Each row is a point. To make a cloud, some directions were put in groups of two or more. Within a group, all points are equally far from the middle, so they leave a hole (a ring in 2 directions, a hollow ball in 3). The other directions are filled evenly. Then the cloud was stretched, turned, moved and blurred a little. Count the holes, and give their numbers of directions, smallest first.
(in the rows, 128 means zero)

Cloud (14 x 2):
[[110  77]
 [162 165]
 [127 181]
 [ 92 170]
 [156 170]
 [140  76]
 [174 113]
 [175 135]
 [174 139]
 [116  75]
 [ 88 165]
 [174 144]
 [176 129]
 [176 118]]
Holes: 1 (2)

Cloud (30 x 4):
[[ 88  69  99 149]
 [113 136  99 178]
 [ 88 143  88  86]
 [179  85 123 153]
 [164 109 168 181]
 [ 92  67  96 141]
 [122 100  89 177]
 [ 67 128 112 103]
 [ 64 104 115 118]
 [ 82  78 115 173]
 [118  66  91 155]
 [162 160  93  83]
 [106 110 130 200]
 [102 168  95 131]
 [ 86  86 134 182]
 [ 66 114 131 122]
 [138 136  97  63]
 [124 188 142 146]
 [111  92  94 182]
 [186 116 156 171]
 [157 158  92  79]
 [124  83 101  90]
 [ 89 130  87  82]
 [124 155  79 130]
 [179 162  99 100]
 [162 145  82 128]
 [170  75 118 147]
 [ 89  68  98 143]
 [ 96  65  95 142]
 [187  95 126 157]]
Holes: 2 (2, 2)

Cloud (48 x 6):
[[138 107 133  52  89 149]
 [161  84 135  82  78 128]
 [159 132 118 104 210 112]
 [171 100  74 107 165 115]
 [101 150 182  99 176 134]
 [129  98 105 165  88 106]
 [ 90 133 108  72 152 144]
 [ 99 181 171 105 176 125]
 [157 169 117 196 173  90]
 [140 194 161 127 198 129]
 [167 197 109 160 109 104]
 [134 176 171 172 191 111]
 [216 117 102 158 138  89]
 [142  76  93  91 166 108]
 [116 169 141 150 180  68]
 [107 107 140 134  82 100]
 [133 150 192 161 172 141]
 [167 198 137 181 118 145]
 [182 158  95 127 166  53]
 [135  66 116 101 118  80]
 [206  90 115 143 143 136]
 [170 191 124 131 102  87]
 [203 146 118 180 144  75]
 [106 172 129 109  91 168]
 [144  68  82 107 129  80]
 [126  80  93  95 146 146]
 [108 140  80 153 153  81]
 [168 103  55 126 112  86]
 [160 113  56 131  91  92]
 [ 99 113 145 106  98 179]
 [124 137  99 155  93 177]
 [205 122 170 122 170 106]
 [140 106  96 181 101 106]
 [166 161 164  62 152 122]
 [152 208 119 162 154 134]
 [152 183 187 180 158 126]
 [174 184 154 136 136  68]
 [166 113 166 112 100  87]
 [ 76 143  87 120 109 130]
 [118 123 123 169  76 151]
 [129 139 108  44 157 116]
 [116 124 172 168 126 151]
 [115 116 112  37 120 135]
 [103 149 135  76  96  71]
 [ 96 151 102 122  85 163]
 [122  94 115  84 152  53]
 [ 94 127  88 141 144 145]
 [154  74 132 101 168  90]]
Holes: 2 (2, 4)

Cloud (98 x 9):
[[105 102  67 135 137  85 127 119 124]
 [119 145 103 143 168 103 136  21 110]
 [117 117 152 167  60  82 167 108 136]
 [ 82 154 172 141 121 102 139 102 140]
 [107 129 128 200 114  82 106 129  99]
 [169 145 162 157 141 117 145 119  80]
 [ 70 163 113 128 154 134  67 150  90]
 [115 160 137 121 107 144  60 130 107]
 [152 160 155 148 139  84 100 110 152]
 [143 188 125 175 114 114 123 141  69]
 [131 147 205 132 101 105 168 104 191]
 [153 138 190 119 168  90 146  75 108]
 [110 100 123 177 161  90  97 120 171]
 [115 138 196 166  82 133 164 153 124]
 [108 119  64 169  75  99 147  55 156]
 [125 100 132 163 172  85 133  96 161]
 [ 91 123 126 103  63  74 153 108 133]
 [171  95 104 170 202  32 115 124  89]
 [163 120 174 175 101 152 164 165 190]
 [160 186 134 149 166 103 168 127 153]
 [125 143 181 123  87  88 171 163 103]
 [112 168 131 111  69 101  97 144 140]
 [195 135 179 191  72  87 136 117  77]
 [100  81  82 180 155 154  70 106 183]
 [174 147  52 145 166  64 166 147  86]
 [121  88 150  52 124  35  75 139 149]
 [206 150 176 178  82  84 159 135 147]
 [146 167  88 129 157 100 144  53 173]
 [125 111 135 148 112 127 130 156 180]
 [119  98 107 147  80 149 103 205 130]
 [132 177 119 190 164  89 169 167 130]
 [130 143  52 127 155  47 168 125 139]
 [152 152 147  52 161 130 117  95 159]
 [142 111 164 150 103  14 181 153  48]
 [148 126 126 154 149  23 164  99 153]
 [149 135 160 156 105  92 101 116 122]
 [107  99  89 102 172  72 137 124  97]
 [151 140  67 115 132 175 113  51 157]
 [128 105 123 169 189  95 125 145 123]
 [165  92 130 119 104  87 149 111  84]
 [ 63 180 149 176 101  97 127 110  88]
 [149  79 127 155  91 138  98 185 105]
 [107 139 173 133 121 188  85 142 130]
 [113 140  90 165 169 137 102 116 117]
 [129 122  76 109 132  79 118 149 178]
 [118  98 137  67  76 105 131  90 111]
 [120  88 120 132 182  82 184  92 140]
 [ 80 121 202 128 121  86  97  80 129]
 [ 87 147  87 148 159  73 157 161 127]
 [159  74  51 163 122  99  87  96 131]
 [106 140 189 220 127 138 146  70  80]
 [ 91  94 132 123 126  48  93  61 149]
 [182 152 163  88 163 109 131 134  92]
 [ 93 138 188 128  74 173 126 107 148]
 [185  68 165 164 147 114  90 129 162]
 [203 128 152 149 123 100  79 113 128]
 [156  97  89 139 187  94 160 124 145]
 [163  86 150 153 141  88 117 207 130]
 [115 115 136 118 161  55 185 162 135]
 [101  79 109 123 118  91 118  85 100]
 [152 109  54 180 152 145 129 139 123]
 [166 116 124 111 175  74 174 163  83]
 [ 79 142  80 133 134 133 157 105 108]
 [ 84 155 141 133 196 103  92 187 119]
 [132 125 145 180  87 111 135 150 162]
 [131 166  48  94 124  96 126 147 180]
 [ 76  54 134 142  86  68 134 113  98]
 [149 143 103 241 170 100 126 129 166]
 [116 171  97 108 132 159 106 110 164]
 [133 131 178  94 138 128 114 146 149]
 [159 130 143 111 137 101 164 139  34]
 [ 97  87  80 166 112  58  75 124  94]
 [142 107 150 187 136 137 119 184 109]
 [139 109  94 133 113  31 101  92 129]
 [109 119 100 128 103  74  59 120 123]
 [ 70 142  91 154  89 130  97 129 120]
 [132 166  72 113 156  53  93  74 149]
 [177  88  56 208 164 106  43 132 139]
 [ 80  85 160 166  89 115  89  64  97]
 [134 160  97 132 182  59 156  95 110]
 [133 110  67 137 147  46  97  77  66]
 [ 95 212 143 205 154 160 180 127 176]
 [168 169 108 145  77 100 118 114  99]
 [ 84 133 117 167 162  10 139 102 142]
 [154  82  89 187 109 130 133 101 102]
 [129 171 151  76 129  38 159 135 153]
 [158 106 140 126 105 105 184 146  68]
 [136 163 138 162 138 112 146 117 155]
 [128 134 133 121  89  58 152 109 126]
 [ 47 140 117 192 129 123 127 106 119]
 [ 78 171 158 159 132 114  92 107  70]
 [135 135  71 128 109  94 162 104  91]
 [153  80 113 124 100 170 147 154 143]
 [172 173 165 172 122 136 144 140 183]
 [110 136 113 177 123 140  86 128 110]
 [ 79 149 186 129  93  82 206  70 108]
 [131 169 179 149  74 116 136 179 150]
 [176 118 166 214 107  98 161 112 179]]
Holes: 0

Cloud (90 x 9):
[[194 151  62 111  55 123 115 121 108]
 [139 102 130  77 125 124 135  96  87]
 [171 188 112  81  85 172 142 146 107]
 [111  96 164 119  94 107 150 162 152]
 [160 130  69 125  55  83  72 145 181]
 [177 161  96 128 138 168 129 162 167]
 [133  98  47  61  56 138 116 113 128]
 [157 160 112 119 171 101 156 156  64]
 [ 98 150  87  54 131 149 104 159  74]
 [116 187  91  67  47  85 107 158  88]
 [130 100  88  99  77 119 166  90 170]
 [158 110  94 103 166 142  95 102 109]
 [116 165  90  82  56 137 124 121  70]
 [105 153  84  77 113 164 168  98 119]
 [154 156  90 103 186 118 131 144 151]
 [113 189 126 132 150 221 130 141  93]
 [156 192  95 153 123 210  59 133 137]
 [120 123 121  79  49 168 103 127 124]
 [147 134  81 105 178 182 126 178 111]
 [ 82 180 164 113 152 153 154 169 116]
 [105 185  67 108 136 167 169 114  79]
 [124 191 168 105  92  78 118 187  89]
 [121  93 157  92 176 154 129 188 127]
 [ 83 195 125 138 144 129 122 119  52]
 [124 162  80 160  94 123 109 174 162]
 [ 98 143  95 124  61 112 117 195 143]
 [121 166 107  80  97  74 107 155 163]
 [178  85  48 129  64 143 113 112 154]
 [191 132 127 134  95 152 127 167 112]
 [191 132 162 111 178 144 116 139 146]
 [168 125 162 104 175 139 181 170 108]
 [111  44 111 107  80  99 123 100 142]
 [ 98  55  88 117  78 152 125  95  92]
 [160 182  90 102 136 148 155 182  81]
 [150  96  84  86  43 167  92 109 121]
 [133 130  23 125  79 113  94 143 131]
 [151 172  62  99 155 174  88 148  78]
 [102 156 103 151  93  96 111 145  70]
 [ 89 184 114  93 116 114  74 154 128]
 [156 147 126  91  14 124  97 122 152]
 [118 123 146  96  43 118 111 187  93]
 [103  92 153  60  52 108  95 150 112]
 [143 127  44 116 129 160 101 156  93]
 [159 187 113 165 121 128 134 172 100]
 [145 195 105  90  33 129 119 172 137]
 [ 86 168  85  81  85 120 118  95 119]
 [155 150 104 136 123 207  62 127 104]
 [146 104 103  85 178 120 182 120 108]
 [ 91 131 157  92 143  94 117 171 100]
 [125 212  88 111  91  95 133 159 146]
 [123 141 186  75 111  89 129 147 148]
 [165 172  88  98  89  71 140 110  93]
 [132 151 133  56 113  88  77 146 149]
 [123 128 134  79 139  91  95 200 162]
 [139 161  44 139 102 160 112  86 113]
 [174 210 124 150 161 175 119 126  74]
 [141 140 175 141 166 168 122 120  97]
 [128 172 145 149 102 123  92 177 158]
 [123 142 118 102  88 151 174 159 142]
 [166 181 107 123 147 137  52 159 128]
 [141 217 112 132 124 192  61 130 119]
 [ 85 178 196 139 121 124 153 138  97]
 [118 133  71  85 148 127  78 149  75]
 [105 186 168  75 151 106 112 167  71]
 [ 72 120  68 118  92 101 115 107  87]
 [121 155 118  96  81 185 120 105 164]
 [128 119 120 127  58 100 114  90 102]
 [126 152  78  84  58  84 105 145  60]
 [198 160  91 129 118 137 155 106 124]
 [135 193  81 155  75 111  77 128 142]
 [127 125 109 145 128 106 192 128  69]
 [ 66 136 127 106 109 104 111 163 156]
 [139 134  97 143  52  95  87 109 109]
 [184 101 129 122  82 145 103 164 184]
 [179 146  76 123 120 114 112 136  87]
 [130 140 155 135 139  94 178 173 113]
 [137 115 151 131 178 201 157  86 117]
 [141 156 114 153 157 200  79 172 109]
 [ 96 176 133 121 112  89 126 109 154]
 [147 236 111 112 120 185  91 122 124]
 [135 123  58  82  57 138 111  96 109]
 [ 82 136 115  74  91  83 113 132  86]
 [113 194 107 151 182 175 150 128  43]
 [137 129 175 123 176 127 124 154 148]
 [194 187 106 125  80 107 121 162 169]
 [164 198  93 116 101 156 100  94 130]
 [156 167 142 121  50 154 103 165 116]
 [139 152  62 106 135 154  65 116  95]
 [150 208  85  87 116 100 100 150  86]
 [ 87 172 105 144 118 163 134 164  87]]
Holes: 1 (6)

Cloud (94 x 9):
[[128 111  67 183 110 182  58 138 142]
 [140 157 117 138 188 148  71 147  74]
 [ 92 155 107 209 138 133 108 166 154]
 [118 125 151  82 128 118 153 181  97]
 [ 98 129 196 117 112  73 144  84 109]
 [134 128 137 173  80  68 121 104 113]
 [ 93 182  88 141 192 144 148 208 104]
 [155 139  41 149 146 166  72 153 122]
 [115 124 148  94 102 126  60  59 168]
 [126 167 153 175 149 165 139 130 118]
 [117 128 161 111 108  99 130 193 109]
 [ 61 169  93 198 180 137 152 153 121]
 [178  90 127 132 152 127  71  63 136]
 [ 87 152 120 121 186 180 124 187 109]
 [149 114 118 133 142  30 103  85  89]
 [101 154 113 158 203 162 139 173 115]
 [101 196 144 122 146  83 160 159 148]
 [134 186  92 105 147 129 139 209 145]
 [ 75  77  55 171 121 135 125 107 103]
 [147  98  96  74 149 153 101  99 147]
 [144 101  95 102 135 135 108  27 131]
 [ 90  75  86 151 147 162 114 141  85]
 [159 125  91  86 175 150 158 154 137]
 [ 83 131 117 144 115  36  97  43 133]
 [123  61  56 182 112 160 105 107 126]
 [160 119 170 134  92 128  62  79 135]
 [ 93 136 150 158 200  76 145 131 140]
 [112 148 166  94 140  93 172 115 108]
 [107 160 147 165 101  56 161  77 167]
 [204  72 140 126 111 121  89  63 110]
 [134 114  92 167  85 186  48 103 105]
 [150 105 125  90  91 134 110  50 116]
 [106 156 167 100 139 123 153 125 169]
 [117 145 120 185 118 115 112 162 168]
 [136 115  72 187 106 128  74 101  85]
 [156 100  98 151 154  55  93  87  93]
 [141 121 105 191  71 155  52  93 117]
 [ 98 136 169 189 104 142 117 147  95]
 [ 70 147 168 175 167  39 185  92 138]
 [119 184 128 188 167 123 142 196 105]
 [ 72 123 103 133  84  87  95  81  81]
 [ 54 165 173 109 164 111 155 143 140]
 [132 197 169  86 136 113 124 135 121]
 [ 58  99 125 107 154 117 131 101 117]
 [127 162  85 125  91 137  84 166  62]
 [ 86 156 122 234  95 113 131  92 110]
 [106 165  83 170  88 127 114  65 119]
 [135 160 123  89 184  77 143 191 138]
 [111 136 167 182 143  69 138  35 117]
 [125  84  91 131 163 175 133 117 124]
 [117 161 118 156 142 162 172  98 148]
 [120 143 108 115 142  61  83 104 145]
 [ 88 160 111 100 182  73 113 133 133]
 [ 66 207 130 148 107  98 147 163 108]
 [108 177 151 200 149 106 150 121 150]
 [116 109 120 194  99  63 108  82  76]
 [ 76 138 119 152  92 100 122 112 190]
 [192  95  98 129 183 170 106 146 148]
 [135 126 112 143 167 179  64 113 122]
 [109 172 155 169 177 154 148 173  93]
 [135 139 132 179 140  62 130  96  83]
 [ 90 104  97 164 189 144 147  83 131]
 [150 110  47 168 110 131  95  71 101]
 [142 151  57 106 160 132  89 142 112]
 [101 134 118 138 180  51 109 138 131]
 [104 124 122 151  60  55 107  25 142]
 [ 97 146  83 118 166  92 112  97  85]
 [103 114  58 163 139 148 136 196  83]
 [ 97 107 137  83 155  91 103  64 130]
 [ 79 103 141 135 122  91  78 127 137]
 [117 126  99 140 185 154 168 136 120]
 [103 158 111 138 106 179 128 223  81]
 [162 118  81 118 145 135 113  56 106]
 [154 156 131 160 173 112 142 171 146]
 [116 109 141 118 184  65 132  84 165]
 [195 131 136  59 127 101  93  79 138]
 [157 130 106 152 149 130 158  96  80]
 [166 130  59 117 124 122 106  69 118]
 [ 73 133 126 210 109 176 121 155 128]
 [ 89 155 153 144 135  26 119  49 115]
 [ 81 116 113 123  90 121  76  90 170]
 [154 117 141  55 126 113  51 152 100]
 [100  81 123  87 133 105 103  70 132]
 [ 67 162 107 183 135  97 152  56  80]
 [176 118  96 140 142 146 116  66  97]
 [152 122  56 164 100 186 129 178 134]
 [138 102  93 154 130  72  88  83 167]
 [112 136 112 170 135  76  63 110 118]
 [ 64 134 100 222 162 105 142 120 135]
 [125 144 114 175 170 108 112 125 178]
 [145 119 131 165  94 183 114 102 101]
 [ 61 100 117 183 108 146 170 116  81]
 [ 94 104  95 108 125 149  77 127  83]
 [119  83  61 104 112 121  92 131  95]]
Holes: 3 (2, 2, 2)

Cloud (99 x 9):
[[113 120 120  43 135 130  98 104 121]
 [104 191  99 169  70 164 165 115 136]
 [176  63 145  88 201  89 105 117 162]
 [134 140 152 160 135 123 145 231 112]
 [114 142 213 133 160  98 109 172  91]
 [ 20 185 154 171 144 110 128 138  78]
 [161 130 120 142 128  96  74  66 100]
 [ 95 128 121 220 137 111 139 133 111]
 [154 175 118 157 147 139 121 112 143]
 [ 69 125 116 183 152 118 144 234 142]
 [164  81 135 178 101 107 131 103  71]
 [160  11 151  99 116  79 165 122 135]
 [190  67 132  93  86  98 143 110 158]
 [116 152 133 144  67  75 116 136 148]
 [124  88 141 131 216 112 147 165 114]
 [144 140 141 197 128 112 176 133 110]
 [136  94  96 128  85 118 134  77 110]
 [181  86 171 142 116 128 104 185 124]
 [ 92  36 141 177 154 125 139 155 109]
 [110 173 138 149  70 163 136 104  74]
 [123 150  72 140 105 115 132 140 123]
 [176 156 140 144 149 121 127  85 124]
 [113  89 134 148 214 128 127 195 136]
 [138  97 129 138  77 106 120  66 150]
 [127  83 133 120 180  93  82 111 145]
 [146 130 109 148 129 115  62 128 124]
 [ 89  45 159 154 145  92 145 167 132]
 [106 116 199 181  97 106 141 165 149]
 [100 115 156 144 157  83 127 163 195]
 [141 173 123  93 113 139 131 150 156]
 [204  81 118  90 161 127 122  70 138]
 [113 145 187 165 131 115 164 214  93]
 [ 97 128 129 125 130  87  92 172 178]
 [ 97  55 130  81 114 101 149  66 158]
 [150 131 113 141 168  99 125 143 167]
 [131 121 141 131  98 128 181 176  68]
 [187 155 112 103 125 140 142  93 130]
 [ 45  81 116 157 145 138 165  68 141]
 [111  98 159 136 100 128  93  53 111]
 [108 124 172 111 204 121 105 169 140]
 [120  91 115 149  97 129 112  66 158]
 [ 45 161 123 111 185 130 117 167 129]
 [101  81 173 173 115 168 132  63 112]
 [ 77 117 175 177 164  81 124 128 113]
 [132  61 165 154 125 101 122  87  93]
 [113 177  96 146  90 158 140 150 172]
 [160 145 163 102  90  75 165 156  94]
 [101 142 166 119 139  93 187 147 112]
 [119 115  89 127 126 103  93 161 157]
 [ 95 128 187 161  98 125  97 151 107]
 [134 106 142 161 116  51 117 109 144]
 [ 85 102 161 146 176  85  76 106  94]
 [ 78 135 131 142 126  47 117 193 164]
 [105 206 125 178 132 141 121 164 113]
 [ 87 102 194 153 149  88 145 171 140]
 [119 135 152 172 126 150 135  34 129]
 [201 120  95  68 113 124 129  74 151]
 [107 204 135 165 168  95  91 135 141]
 [153 125 175 175 155 136  79 173 137]
 [ 69 113 142 189 151 171  94 152 160]
 [ 94 131  83 183 105 130 134  64  73]
 [134 149 127 190 110  61 144 171 115]
 [104 111 135 109 151  81 110  59  48]
 [ 95  90 177 162 134  85  85 156  89]
 [102  43 138 111 114  77 184  75  90]
 [134 118 131 123 103 117 163  58  69]
 [177 111 148 178 116 124 192 104  78]
 [141 201 132 154  81 115 135 139 166]
 [ 89 192 140 175 143 144 147 108 168]
 [127  72  99  89 111 106 133  39 166]
 [ 12 198 146 206  93 116 170 160 103]
 [132  50 124  98 147  74 145  74  91]
 [ 99 172 130 116 129 101 128 104  49]
 [ 61  96 156 168 131 108 146  68 131]
 [ 86  97 144 200 134 122 106 188 114]
 [152 120 142 190 110  98 113 168 109]
 [151  86 174 135 161  96 137  76 100]
 [ 64 124 155 166 124  96  66 139 112]
 [175 160 126 145  96  70 147 134 129]
 [136  48 190 155 159 120 103 158  81]
 [ 85  96 158 131 188  57 153 146 151]
 [169  66 163 125 108 141 125 188 110]
 [ 84 170 119 185 120  98 112 141 197]
 [ 91 157 131  67 162 115 114  98 107]
 [123  76 147  93 143 113 136  74  65]
 [101 185 138 199  97 123 184 167 116]
 [134  73 158  94 158 169 185  97 119]
 [175 119 137  92 100 118 118  20 107]
 [148 176 192 160 117  52 149 196 124]
 [ 68  60 118 153 141  93 137 130 161]
 [125 145 105 143 115 133 162  89  73]
 [ 59 146 151 196 134  78 114 201 126]
 [ 78  82 112  95 210 113 131 108 119]
 [174  98 130 122 170  59 158 122 102]
 [153 167 136 143 114  67 167 153  78]
 [ 88 134  97 181  81 124 143 174 139]
 [ 76 137 156 128 191 136 118 137 113]
 [125 155 118 117  92 169 127  88  77]
 [119 141 180 190 156  69 137 172 120]]
Holes: 1 (4)
